Each wall is flat, endless, passes through zero and stands at right angles to its row. A trip goes straight from one point to another. List the walls that it crosses, first one first.
(in the rows, 128 means zero)

Walls:
(1): [140 159 152]
(2): [103 129 162]
(3): [ 97  91 116]
(4): [145 145 137]
(5): [129 127 149]
Trips:
[ 45 122 117] to [44 93 94] => none
[142 111 183] to [ 50 121 139] => 3, 4, 1
[162  36 125] to [100 106 137] => 2
[198 175 120] to [112 136 161] => 5, 2
[172 146 132] to [104 110  57] => 5, 1, 4, 3

Walls:
(1): [ 80  64 159  74 135 156  96 170 172 123 113 148  98 187]
(2): [157 150  47 114 186 138  88 230  70  92 169 148 126 123]
(3): [132 145 201 137  76 112 188 107  85  88 142 124 119 183]
(4): [110 109 159 215  87 116 129 123 181 163 135  66 166 133]
Trips:
[100 163  37 149 133 154 115 116  89 140 158 126 117 102] to [150 148 162  92 108 118 132  66 106  87 100 110 148  74] => 2, 3
[ 94 150  84 162 182 155 135 153 172 111  67 117 180 116] to [ 72 129 147  99  98 106 161  91 127 185 101 133 207 147] => 2, 1, 3
[168 125 183 173 172 123  72 152 169 108 103 150 115 106] to [186  48  71 159 152 129 112 144  66 116 178 197 134 120] => 4, 1
[178 124 131 108 126 125 120 167 172 122 107 134  69 153] to [145 154 155 122 145 118  78  90 140 132 127 136  88 113] => 2, 1
[141 112 130 133 173 122 135  80 110  88  66  92  74 174] to [170 119 114  98  88 140 164 191 165  88 163 192 111 134] => 2
[120 128 181  90  95 144 158 154 173 116  90 121 131 106] to [127 117 199 102 163  85 127 162 166 102 135 126 131 151] => none
[ 72 159 129 145 146 144 181  82 149 130  47 106  93 153] to [180 160 152  17 100 158 169 106 223 203 183 105 169 100] => 3
[ 87 110 109  82 150 181 103 127  97 178  92 132 165 107] to [112 140 166 234 133  94  88  81 208 104  88 100  56 127] => 2, 4, 1, 3
[121 127 190 181  91 127  88 147  87  42 184 156 152  53] to [150  89 136  71 105 131 149 153 185  78 199 138  77 133] => 4, 1
